Each row is a point. The ring and each string are closed loops that go straight from each point to the next, and from the last back to the first. Before rounding, they use only three directions, however many columns there are. How many times does the string pass through the ring? Passing back the other way cancels.
In the rows, 128 means zero.

Ring (8 x 3):
[[133 156 128]
 [129 175  95]
 [123 165  59]
 [119 128  45]
 [119  98  59]
 [124  81  95]
 [129  90 124]
 [134 131 140]]
String:
[[160  75 120]
 [158 100 115]
 [149 101 151]
 [128 119 171]
 [114 133 147]
 [118 132 119]
 [142 124 115]
 [157 109 140]
 [138  88 163]
 [112  88 142]
 [ 98 105 118]
 [124 119  97]
 [104 106 106]
 [ 92  77 119]
 [132  62 121]]
Times through: 1
String, 12 rows:
[[ 98 191  47]
 [ 93 150  78]
 [ 94 163  48]
 [128 171  24]
 [154 162  47]
 [137 136  85]
 [149 163  85]
 [148 190 103]
 [110 193 118]
 [ 96 186 112]
 [116 200  92]
 [131 199  60]]
Times through: 0

Ring (8 x 8):
[[190 186 146 121 157  70 108 158]
 [150 195 124 132 153  85  87 153]
 [102 180 103 146 151 107  78 145]
 [ 70 128  92 152 152 127  96 134]
 [ 79  98 110 153 158 133 117 136]
 [121  88 157 152 167 127 140 150]
 [164 105 180 143 170 109 146 159]
 [203 143 177 125 166  80 139 162]]
String (31 x 8):
[[ 59 157  56 143 143 115  74 125]
 [ 40 174  88 170 150 140  58 141]
 [ 75 169 124 169 157 135  75 152]
 [ 91 168 129 162 157 127  82 153]
 [ 55 205 117 179 153 141  47 155]
 [ 79 212  86 153 146 111  50 144]
 [124 187  81 124 145  83  81 137]
 [141 167 100 122 150  82 100 140]
 [137 153 131 138 157 100 107 149]
 [126 204 156 160 160 113  75 167]
 [151 219 145 144 156  91  75 164]
 [183 216 121 115 151  61  87 153]
 [191 182 102  99 148  50 110 141]
 [161 163 127 124 155  82 110 148]
 [145 171 152 145 161 102 100 159]
 [144 164 147 143 160 102 104 157]
 [163 157 118 119 154  78 114 144]
 [187 182 102 101 149  53 108 141]
 [176 221 123 121 151  66  82 155]
 [144 239 148 151 156  95  61 168]
 [125 203 148 157 158 110  75 164]
 [134 162 128 139 156 100 101 150]
 [136 147 126 135 157  99 110 147]
 [111 172 131 154 157 115  86 153]
 [ 74 197 124 171 155 132  59 156]
 [ 62 193  87 160 148 124  55 142]
 [ 73 171  62 140 143 108  71 129]
 [115 144  80 124 148  92 103 130]
 [115 146 122 144 156 110 102 146]
 [114 144 115 141 155 108 103 143]
 [107 139  65 121 145  91 102 124]]
Times through: 1

Ring (9 x 14):
[[201 112  92  96 113  78 105 158 103 110 124  99 108 178]
 [184 132 108 104 116  95  71 134 107 109 116 128  98 172]
 [150 140 126 120 119 111  52 118 114 113 108 152  99 153]
 [ 92 131 148 147 128 126  57 114 128 124  97 168 115 120]
 [ 59 104 144 158 125 122  91 130 134 134 108 148 137  90]
 [ 62  79 118 147 108 107 126 152 128 139 138 108 148  74]
 [ 95  63  85 124  91  86 154 173 117 137 167  67 150  79]
 [134  62  71 108  89  72 163 183 109 130 170  51 145 104]
 [190  87  77  96 105  67 140 178 103 116 142  69 124 160]]
String (33 x 14):
[[115 125 115 122 102 114  63 120 116 122 137 136 110 112]
 [ 94 134 114 123  89 125  43 104 116 125 153 143 105  87]
 [ 59 141 150 151 113 142  31  92 130 128 116 181 111  85]
 [ 41 132 180 177 144 145  49 102 143 132  72 199 126  99]
 [ 37 119 139 154 104 137  58 106 131 136 135 158 126  59]
 [ 68 105 105 129  83 118  81 124 119 134 168 117 126  60]
 [ 91 100 116 135 107 108 100 140 122 130 135 120 131  96]
 [ 92  97 152 161 149 108 115 150 135 129  74 146 141 133]
 [ 44  82 164 181 152 116 130 153 145 139  73 148 159 100]
 [ 28  65 121 159 106 110 141 156 134 147 144 103 162  47]
 [ 31  52  82 136  71 100 154 164 123 150 199  62 163  16]
 [ 74  64 118 150 120  95 155 172 130 138 124  96 159  90]
 [109  83 120 140 126  93 135 164 125 129 112 108 143 122]
 [118  84  96 122 102  90 129 161 116 129 146  89 136 107]
 [125  85  82 110  87  88 125 159 110 128 168  78 131  99]
 [129  84 114 132 125  88 137 168 121 126 112 102 139 135]
 [140  71 106 129 127  76 161 184 119 126 113  85 146 143]
 [166  57  70 104 102  59 181 199 107 125 152  43 146 136]
 [166  74 105 123 133  70 162 188 116 121 104  84 141 166]
 [145  94 119 130 132  88 127 164 120 121 100 112 132 154]
 [169  90  67  91  85  76 126 165 101 120 171  65 121 128]
 [209  90  42  67  71  62 131 173  89 114 191  41 112 143]
 [236  98  55  69  91  58 128 175  90 107 160  56 107 180]
 [249 110  53  62  88  61 111 167  86 103 162  62  97 188]
 [217 116  51  64  71  74  91 150  87 108 185  68  94 152]
 [172 113  87  98  98  88  93 146 104 115 147  99 108 145]
 [150 111 134 135 143  96 104 151 122 117  81 136 123 169]
 [181 132 137 125 146  97  78 139 117 108  71 151 105 197]
 [199 156 114  99 116 104  36 115 104 102 109 151  81 187]
 [177 154 103  95  96 110  29 107 102 107 139 142  81 153]
 [159 160 135 119 124 120  23 102 114 108  97 174  86 166]
 [134 137 160 147 152 117  62 123 128 115  60 178 110 171]
 [125 117 139 140 137 107  88 137 125 120  88 148 121 148]]
Times through: 0
String (22 x 14):
[[198 108 123 120 148  78 120 168 114 109  73 120 119 207]
 [143 104 124 131 132  94 110 153 120 120  98 124 126 154]
 [157 112 113 119 121  93  99 148 114 117 112 120 117 155]
 [148 114 148 143 156  99 102 150 126 116  61 150 123 180]
 [183 151 142 123 144 107  48 121 116 105  70 170  93 199]
 [169 156 117 106 108 114  28 105 107 108 121 155  84 158]
 [155 154  89  89  73 116  19  97  99 112 173 134  80 118]
 [139 130 105 111  97 109  60 121 110 118 143 129 103 124]
 [131 109 127 133 129 101 100 145 121 121 101 131 124 144]
 [139 127 152 144 151 109  79 134 126 116  64 164 116 172]
 [162 149 140 125 135 113  45 116 117 109  83 169  95 177]
 [197 160  91  82  87 106  21 105  96 103 151 135  72 160]
 [190 136  81  84  86  94  59 127  97 109 158 110  89 150]
 [173 117  77  89  85  89  85 140 100 115 165  94 103 135]
 [164 109 111 117 122  89 105 153 113 116 111 115 118 161]
 [167 105 133 133 150  87 118 162 121 115  71 129 125 187]
 [218  99 111 111 146  67 137 180 110 107  79 102 121 217]
 [228  90  56  74  94  56 140 182  92 110 158  51 114 176]
 [214  87  40  66  72  59 136 177  88 114 191  37 113 146]
 [164  95  77  97  92  81 118 160 104 120 159  78 120 131]
 [144  99 113 124 122  91 115 156 117 121 114 111 126 145]
 [177 100 131 131 154  82 128 170 120 114  66 124 128 196]]
Times through: 3

Ring:
[[123 167  72 127 168 168 163 137 110 150 200 152 155 143]
 [113 178  92 135 158 148 156 114  98 121 195 142 143 118]
 [118 167 113 143 135 128 140 102  91 107 156 132 128  88]
 [137 127 124 151 105 111 114 111  97 122  87 126 119  69]
 [142 106 124 153  94 104 103 120 105 135  62 125 120  70]
 [142  79 111 153  92 103  96 138 121 162  50 129 131  90]
 [145  81  82 141 116 132 113 163 134 191  83 143 150 129]
 [148 103  63 130 141 161 136 172 135 200 125 154 161 152]
 [145 128  57 125 158 176 153 168 130 192 160 158 164 159]]
String:
[[191 134  22 105 184 238 182 210 140 237 170 179 176 187]
 [148 130  36 116 177 198 166 186 139 213 185 168 178 187]
 [107 129  73 136 152 140 140 143 126 165 174 148 163 153]
 [ 97 130  93 144 137 116 127 123 117 141 160 137 151 130]
 [143 129  79 133 141 156 141 149 118 168 137 148 148 129]
 [123 134  84 137 143 141 138 137 116 155 154 144 150 130]
 [ 91 150  87 140 153 127 141 120 113 135 193 141 155 138]
 [ 98 173  76 131 171 152 160 123 109 136 222 148 159 147]
 [114 195  72 124 182 175 177 125 101 133 236 153 155 144]
 [138 194  77 123 175 184 177 129  96 135 209 152 146 127]
 [149 153  87 132 145 163 151 137 105 149 147 146 139 112]
 [145 163  96 134 143 157 151 125  97 133 149 142 133 100]
 [159 174 106 134 138 161 153 118  86 121 138 139 121  79]
 [115 171 137 152 118 106 128  80  77  80 134 121 112  56]
 [ 82 149 142 161 109  73 109  72  87  77 134 115 119  66]
 [115 133 113 149 119 110 120 111 103 124 124 130 132  93]
 [153 131 102 140 123 142 131 133 105 147 105 138 130  93]
 [131 131 107 145 122 124 125 122 105 136 117 134 132  96]
 [ 89 135 123 156 117  87 113  95 101 107 137 123 132  92]
 [109 156 134 154 114  98 121  85  85  89 128 121 117  65]
 [130 180 129 145 127 127 140  88  76  87 141 126 113  60]
 [ 81 171 128 153 131  95 129  77  86  80 174 123 127  84]
 [ 77 153 118 153 130  92 123  89  98  98 170 126 137 101]
 [146 141  87 134 140 156 144 140 110 154 138 145 141 115]
 [163 174  66 119 170 199 175 152 106 163 181 158 148 133]
 [159 148  71 125 155 182 159 155 114 171 153 154 148 131]
 [111 134  97 143 134 123 129 123 111 139 147 137 144 117]
 [ 86 146  88 141 150 122 138 119 114 135 191 140 156 139]
 [141 145  46 119 176 191 168 171 129 193 194 164 171 174]]
Times through: 0
String, 22 rows:
[[129 115  94 143 125 128 123 137 118 157 117 139 143 116]
 [143 111  84 137 129 143 129 151 123 173 114 144 147 124]
 [190 100  49 120 146 198 148 198 139 227 104 164 160 153]
 [191 107  28 111 166 220 164 213 147 245 135 174 174 182]
 [110 131  65 132 159 150 145 150 129 173 183 152 167 163]
 [101 139  85 139 148 131 138 128 117 146 176 142 155 138]
 [ 92 163  75 133 168 145 155 126 114 141 219 148 162 153]
 [114 183  66 124 182 175 174 134 109 146 232 155 161 154]
 [150 186  63 117 181 200 182 147 105 156 208 159 153 142]
 [155 147  81 129 147 170 152 146 110 160 143 149 143 119]
 [105 151 105 144 137 120 134 109 102 121 161 134 139 108]
 [ 66 173 129 155 133  86 127  70  87  74 188 121 131  89]
 [107 145 113 148 127 111 126 105 100 116 144 130 133  96]
 [156 139  99 137 128 150 137 133 103 146 113 140 130  94]
 [171 139 120 143 109 140 128 121  91 129  77 131 112  59]
 [125 122 143 160  89  84  99  93  91 102  70 116 109  49]
 [104 116 127 158 102  83 102 101 104 116 100 121 126  81]
 [152 117  96 140 121 140 126 142 114 160  98 140 136 104]
 [176  81 105 146  93 130 105 153 119 176  31 135 126  84]
 [156  58 113 155  79 100  85 148 126 175  16 128 128  85]
 [166  42  99 151  81 111  86 167 138 200   7 135 137 101]
 [186  86  75 132 119 165 126 180 131 207  64 150 144 121]]
Times through: 1

Ring:
[[142 141  97 112 154 133 102 147 111 165 121 151 144 195]
 [126 142  98 153 173 141 115 142 112 142 100 150 127 153]
 [116 142 106 195 182 142 137 138 121 114  78 157 107  95]
 [123 142 109 192 178 136 146 142 132 112  73 162 101  76]
 [148 144 109 146 159 123 144 155 145 133  83 168 108  94]
 [167 143 111  98 133 112 131 161 145 158 109 171 127 138]
 [177 140 115  66 109 106 116 160 134 177 137 170 148 186]
 [173 139 114  57 104 111 101 155 118 186 153 164 162 223]
 [163 139 107  68 119 119  96 152 113 184 148 158 161 227]]
String, 20 rows:
[[138 153  67 145 220 142 127 165 150 147  53 148  95 106]
 [144 143 101 130 160 129 123 151 129 149 100 159 124 142]
 [108 133 138 216 142 137 142 120 101  98 107 166 123  97]
 [ 94 136 128 249 174 148 150 120 106  83  80 161 105  64]
 [114 148  87 205 218 149 143 147 137 111  48 152  87  65]
 [135 148  87 158 196 137 135 156 143 135  65 155 100  98]
 [131 137 127 172 141 127 140 137 120 120 104 168 122 108]
 [132 136 137 178 129 123 148 135 122 113 106 174 121  94]
 [154 144 101 118 155 123 127 157 138 153  98 163 122 136]
 [186 156  66  55 183 115 122 189 175 188  74 159 108 142]
 [193 148  97  45 130 102 124 179 162 186 110 172 130 160]
 [174 134 142  85  77  99 129 149 127 159 151 182 153 167]
 [150 136 129 123 113 117 126 142 118 145 131 171 142 155]
 [167 144 102  87 139 116 119 162 139 169 114 164 133 164]
 [199 154  72  26 161 106 117 192 175 202  92 163 121 166]
 [174 144 114  94 128 106 139 165 154 157 105 176 122 122]
 [143 136 140 158 117 116 148 139 127 121 113 178 125 101]
 [134 135 136 170 126 123 142 135 118 118 113 173 127 109]
 [117 137 134 217 154 132 159 131 125  92  82 172 103  54]
 [107 146 100 234 214 148 159 142 139  91  40 159  78  28]]
Times through: 0

Ring, 8 rows:
[[121 122 107 110 163  67  82 117 180 128 153  63 122 127]
 [ 92 144 129 149 150 109  93 135 154 128 137  78  98 121]
 [ 76 156 154 177 129 159 118 153 116 130 114 116  99 115]
 [ 79 153 174 183 114 188 135 163  94 135  99 146 113 109]
 [103 136 183 165 105 195 150 163  84 141  91 172 146 105]
 [133 112 147 117 115 146 146 143 104 138 106 165 184 115]
 [144 102 114  89 130 103 132 126 129 132 124 141 192 125]
 [145 102  93  78 152  61 104 112 165 128 146  97 173 131]]
String (19 x 14):
[[108 133 146 142 145 119  99 136 151 135 131  92 114 116]
 [119 125 159 138 146 120  95 135 158 141 131  89 116 111]
 [135 116 163 125 172  83  58 121 208 147 154  36  92 108]
 [145 106 104  86 183  29  55 101 221 133 172  26 119 127]
 [146 101  52  57 175   7  79  93 200 119 172  54 162 144]
 [166  90 113  70 169  44  76 104 202 139 159  62 157 123]
 [145 105 137 101 150  91  98 122 167 140 138  94 151 117]
 [124 119 114 110 139 100 116 128 140 129 131 115 157 126]
 [122 117  65  87 141  70 125 117 135 115 138 120 180 141]
 [128 116 113 106 143  93 111 125 148 130 135 107 155 126]
 [156 100 163 105 161  88  76 120 193 150 145  67 131 108]
 [165  95 146  88 184  46  47 105 232 149 168  23 116 112]
 [135 114 106  97 184  34  53 104 221 132 172  21 107 126]
 [126 123 161 133 168  92  64 125 197 144 150  44  90 109]
 [111 130 139 136 142 118 105 135 146 134 130 100 124 118]
 [ 90 141  91 130 135 106 124 134 121 116 129 118 140 134]
 [ 73 155  98 151 142 109 109 136 132 115 133  95 107 132]
 [ 78 155 146 171 151 125  87 141 154 130 135  69  73 116]
 [110 136 194 166 154 137  75 142 173 150 133  63  75  99]]
Times through: 1

Ring:
[[ 78  77 101 146  54 115 129  87  74 185 140 185 114  98]
 [100  64 133 152  64 119 112 100  81 157 139 185  98 111]
 [119 117 156 127 136 123 116 141 148  85 120 127 131 152]
 [113 163 144 105 176 122 132 156 186  62 108  90 167 170]
 [124 175  98  75 173 124 136 134 172 100 131  82 168 171]
 [103 127  81 102 106 120 134  99 114 162 144 135 140 132]]
String:
[[ 82 170 164 127 181 117 145 173 202  39  83  91 184 162]
 [ 71 150 141 133 145 115 147 148 168  83  95 116 172 140]
 [120 133 121 106 138 123 124 127 144 110 131 118 141 153]
 [154 155 116  75 173 129 115 135 166  91 142  86 144 182]
 [150 209 114  52 226 129 132 161 217  50 124  40 185 206]
 [165 176 102  54 193 131 118 137 180  87 146  66 155 195]
 [131 139 110  93 143 125 122 123 144 115 139 110 140 159]
 [ 89 138 116 119 128 118 139 127 144 117 118 124 156 138]
 [ 86 162  99 103 144 117 149 128 157 116 117 106 173 145]
 [120 175  70  67 158 123 141 116 156 132 142  87 168 162]
 [160 155  61  50 150 130 119 100 134 151 170  92 139 172]
 [149 132  80  74 130 128 115 101 122 150 163 114 127 159]
 [ 99 123 105 116 112 119 132 112 123 140 133 136 140 133]
 [ 66 118 105 136  93 114 145 110 116 149 120 152 149 113]
 [ 49  98  82 146  54 111 149  85  81 195 130 180 138  89]
 [ 54  73  75 152  28 111 141  69  53 221 143 201 118  77]
 [100  70  85 131  48 119 119  73  60 204 159 186 100 103]
 [112  88 104 123  80 122 117  94  89 167 150 163 110 123]
 [ 82  99 118 141  85 116 131 108 105 148 127 162 129 115]
 [ 55  72 123 170  49 111 135  98  80 169 121 195 120  88]
 [ 58  49 130 181  29 112 127  91  61 180 126 214 102  80]
 [ 70  79 133 163  67 114 129 108  94 150 121 182 120 102]
 [118 105 122 120 108 122 117 114 117 132 139 143 121 138]
 [135  89 129 120 101 125 105 110 106 135 148 151 103 140]
 [153  62 151 130  91 128  87 110  94 130 154 165  79 142]
 [115  74 167 153  95 122 105 126 112 109 126 166 102 131]
 [ 74 105 155 158 105 115 132 135 132 103 104 154 139 122]
 [ 95 117 138 133 119 119 129 130 136 109 117 138 139 136]
 [138 120 125 103 134 126 112 123 135 113 141 122 125 157]
 [155 134 150  97 166 129 106 145 164  72 133 100 130 179]
 [123 156 165 111 183 123 124 167 193  42 104  89 160 177]]
Times through: 0
String, 30 rows:
[[130  84 112 118  87 125 107  97  91 158 155 160 100 132]
 [104  96 121 131  93 120 121 109 107 143 136 156 120 126]
 [ 94  96 127 139  91 118 125 112 109 139 129 159 124 122]
 [ 79 107 130 144  98 116 133 120 120 129 117 154 137 120]
 [ 82  74 151 165  75 116 121 117 100 132 119 179 114 110]
 [128  59 167 152  85 124  96 119  98 119 137 175  86 130]
 [167  81 156 116 120 131  86 123 117 106 152 142  88 160]
 [153 110 132 102 132 129 102 122 130 111 148 125 113 162]
 [102 120 131 125 122 120 127 127 136 113 123 134 138 140]
 [ 88 129 152 138 134 117 133 144 155  85 104 128 151 141]
 [ 82 148 168 139 160 116 139 165 183  52  87 110 169 151]
 [113 171 168 111 196 122 132 176 208  28  94  78 174 179]
 [139 174 147  87 201 126 124 164 201  44 115  70 166 190]
 [136 140 122  94 152 126 119 131 153 101 136 105 140 165]
 [ 90 135 125 123 130 118 137 131 146 109 116 125 153 140]
 [ 86 175 126 108 170 117 149 152 185  76 101  91 184 157]
 [104 209 113  77 207 121 152 161 213  59 104  56 202 181]
 [139 200  96  55 203 127 136 145 197  80 131  55 181 191]
 [162 161  93  58 172 130 116 124 159 111 154  81 144 183]
 [137 135 104  89 140 126 119 118 138 123 146 112 135 159]
 [155 143  90  70 148 129 115 112 139 130 158 101 133 170]
 [109 130 107 108 124 121 129 117 132 130 134 127 141 142]
 [ 65 133 101 128 107 114 150 115 129 141 116 139 160 120]
 [ 81 127  73 111  94 116 144  94 107 174 139 144 147 118]
 [ 52 114  90 140  77 111 151  99 103 171 122 162 150 101]
 [ 55 104  95 145  70 112 147  97  95 173 124 170 142  98]
 [ 53  78  84 153  36 111 142  76  63 208 137 196 122  81]
 [ 86  68  89 141  42 117 124  74  59 205 152 193 103  95]
 [ 48  45  99 176   7 110 133  70  39 219 138 225 101  66]
 [ 91  44 105 155  27 118 114  73  45 205 154 210  85  89]]
Times through: 4

Ring, 10 rows:
[[105 112 139 145 130 134 115 106 132 133  89 110 107 139]
 [ 79 117 167 149 144 130 120  98 132 138  89 125 116 132]
 [ 65 129 176 143 136 126 106 103 136 149  84 128 101 130]
 [ 69 136 170 137 125 122 100 110 136 153  88 126  88 133]
 [ 90 138 152 130 112 113 111 119 129 146 109 125  82 143]
 [119 133 130 128 103 105 132 125 120 133 134 124  85 154]
 [140 127 110 126  97 106 138 129 117 126 142 117  84 160]
 [149 121  94 126  90 120 117 132 125 128 119  98  77 159]
 [142 118  97 130  94 129 104 128 131 133 100  92  78 154]
 [120 113 121 140 115 135 106 115 133 134  88 100  95 144]]
String (26 x 14):
[[121 119 101 131  92 154  51 127 151 153  42  70  63 141]
 [104 125 118 132  98 151  50 124 152 158  41  78  64 137]
 [110 116 139 142 126 122 133 109 124 128 113 120 108 145]
 [110 101 156 156 157 115 182  91 110 108 143 142 148 144]
 [ 83 105 170 158 159 131 142  89 126 126  99 131 136 132]
 [ 55 123 176 149 140 148  72  99 150 159  40 109  98 120]
 [ 40 133 183 144 133 152  46 103 159 173  21 104  82 116]
 [ 66 117 189 154 160 121 144  89 124 133 108 145 132 130]
 [ 97 112 167 151 152 108 176  95 111 116 145 149 137 143]
 [ 88 127 155 139 125 122 114 110 131 142  99 123  96 139]
 [ 62 146 161 129 106 135  51 121 152 172  48 104  59 129]
 [ 39 163 171 121  93 139  13 128 165 194  22  98  33 123]
 [ 57 161 157 118  86 134  23 133 160 187  36  97  32 129]
 [100 133 137 131 105 125  94 122 136 148  89 109  76 143]
 [113 120 147 140 130 103 167 109 111 119 152 141 117 151]
 [120 129 140 132 116  93 167 118 108 121 165 142 103 157]
 [129 141 116 118  85 100 124 136 120 137 140 119  66 160]
 [123 141 108 117  76 120  80 140 136 152  96  96  50 153]
 [124 130 117 127  96 118 109 128 129 138 110 107  76 152]
 [141 140  85 112  62 126  66 148 140 152  88  80  37 157]
 [174 123  71 118  73 111 126 143 119 123 140  95  67 170]
 [166 115  85 127  91 112 142 132 115 116 143 104  87 166]
 [155 129  70 116  62 137  61 147 143 148  75  67  41 158]
 [135 130  87 120  72 142  51 141 148 154  59  69  44 150]
 [126 130  92 121  74 148  40 139 153 159  46  66  43 146]
 [134 123  81 124  73 158  30 139 157 159  31  54  43 145]]
Times through: 1
String:
[[113 101 156 155 157 111 190  92 107 105 152 146 150 146]
 [100 119 146 142 127 124 122 109 128 135 103 119 104 141]
 [ 64 131 162 140 122 146  58 110 153 164  39 101  79 125]
 [ 55 122 189 152 152 133 109  93 137 147  75 131 116 124]
 [ 77 114 185 155 163 111 170  88 115 122 133 154 142 136]
 [ 99 116 160 147 142 110 162 101 115 121 137 142 126 144]
 [ 71 145 150 127  99 138  45 124 154 172  45  97  54 131]
 [ 35 165 175 121  93 138  11 128 165 196  21 100  32 122]
 [ 91 127 169 141 138 100 164 104 113 126 148 151 118 145]
 [109 121 149 140 130 105 159 109 114 123 144 139 114 149]
 [111 125 141 136 119 109 142 115 119 129 132 129 101 149]
 [128 118 140 139 128  92 189 111 102 109 177 148 122 158]
 [135 138 108 118  82 105 118 138 123 137 133 112  64 161]
 [137 140  95 114  69 118  83 145 134 148 103  92  46 158]
 [126 121 125 134 112 113 139 119 119 125 131 120  98 153]
 [136 111 128 141 127 103 179 110 106 108 162 135 122 157]
 [127 128 108 126  90 128  90 131 135 143  92  94  68 151]
 [145 136  65 111  48 149  19 154 157 165  40  49  18 153]
 [159 103  99 139 114 116 160 117 112 107 145 112 113 161]
 [139 102 126 146 135 110 181 105 107 104 155 131 132 155]
 [111 126 119 131  98 138  74 125 143 150  68  90  69 142]
 [102 128 108 128  85 165  12 131 165 171   7  59  44 133]
 [108 104 142 151 140 135 130 100 128 125  96 115 122 139]]
Times through: 3

Ring:
[[139 153  76 134 148 168  64 116 128 108 158 120 160 115]
 [132 147  81 126 137 149  78 118 118 127 134 122 152 114]
 [126 119 102 110 128 119 103 126 111 133 108 121 125 110]
 [132  98 102  99 144 106 115 125 118 104 108  94 103 113]
 [141  93 100 100 158 115 109 123 128  77 127  83 100 115]
 [141  99 112 112 152 136  92 128 134  78 150 108 114 110]
 [141 122 104 125 147 157  75 125 133  90 162 123 138 110]]
String:
[[145 120  73 110 167 135  93 113 131  76 140  75 121 121]
 [128  96 132 109 126 120 103 137 120 117 124 136 114 103]
 [124  75 159 105 114 110 112 147 118 121 119 153 101  95]
 [129  63 167 103 121 112 111 149 126 102 130 150  93  95]
 [131  66 170 109 122 123 103 150 130  97 143 156  99  93]
 [126  92 146 112 118 124 100 142 120 122 128 153 115  98]
 [150 140  58 123 175 160  73 107 137  68 163  76 141 124]
 [160 163  39 139 191 194  46  99 149  48 198  73 165 129]
 [151 161  64 143 167 193  46 110 141  77 191 109 170 120]
 [160 181  13 139 195 191  47  90 143  57 186  55 172 135]
 [134 118 104 117 139 137  90 126 123 109 136 121 130 110]
 [119 120 145 128  99 144  82 143 113 156 132 187 146  94]
 [149 203  10 146 176 194  43  90 130  97 171  79 192 133]
 [151 190   7 136 183 179  55  89 130  87 161  60 176 135]
 [132 124  98 117 137 136  90 124 120 116 131 120 133 111]
 [118 104 140 113 105 117 104 141 109 151 109 161 123  98]
 [121 124 106 111 118 115 105 128 105 151  98 132 129 108]
 [110  91 150 100  93  91 124 145  98 170  78 161 107  95]
 [117  85 153 104 104 103 116 146 109 145 101 158 107  96]
 [133 112 104 111 140 127  98 126 121 108 126 113 121 111]
 [117  73 164  99 103  95 122 150 109 142  98 159  96  93]
 [136  83 100  88 154  91 127 123 120  88 101  73  85 116]
 [155 124  37 103 196 130  98  98 136  46 139  24 112 134]]
Times through: 2
String (30 x 14):
[[107  70 180  97  82  84 130 157  99 170  79 181  95  88]
 [119  94 125  97 116  92 125 135 105 142  85 126 102 104]
 [145 137  39 105 177 125 100 100 124  82 120  43 123 131]
 [144 131  60 111 169 134  93 108 127  83 133  68 126 124]
 [141 119  75 107 161 126  99 114 125  88 128  77 119 120]
 [142 123  77 112 160 135  92 115 127  87 137  85 125 119]
 [119  73 164 102 106 101 118 149 113 133 107 159  98  94]
 [126  67 155  97 121  99 121 145 119 112 111 136  89  98]
 [140  70 127  96 153 108 115 133 132  69 131  95  85 109]
 [156 113  64 110 189 143  88 108 144  38 161  51 114 126]
 [158 139  41 119 194 158  75 100 143  45 167  47 134 131]
 [139 119  94 116 150 139  89 121 127  95 141 105 128 114]
 [126  89 151 113 116 125 100 144 121 121 131 157 114  97]
 [124  74 182 116 104 130  96 156 124 122 142 186 112  88]
 [143 111 116 126 148 159  74 129 138  79 171 128 133 107]
 [163 155  31 130 200 181  57  96 149  37 188  50 152 133]
 [145 129  76 119 163 149  81 114 132  81 152  91 134 119]
 [125  92 146 112 117 123 101 142 119 124 126 153 115  98]
 [124  68 179 110 107 119 105 154 123 119 133 174 103  89]
 [135  70 155 107 133 122 103 144 132  87 144 138  98  98]
 [160 115  56 110 197 146  86 105 147  28 166  41 114 129]
 [153 122  58 110 184 140  89 106 138  53 151  53 119 127]
 [153 126  50 109 188 138  91 103 137  53 147  45 120 129]
 [133 105 111 110 139 125 100 128 122 105 127 115 117 109]
 [122  71 151  95 116  93 125 144 113 125  99 137  90  98]
 [126  79 124  90 131  87 130 134 113 116  92 106  88 107]
 [135 108  78  96 155 102 118 115 117  99 101  69 104 120]
 [146 139  41 109 177 133  94 101 126  79 129  50 128 130]
 [139 125  82 114 154 136  91 117 125  96 135  95 129 117]
 [122  95 138 107 115 112 109 140 113 134 111 146 113 100]]
Times through: 5
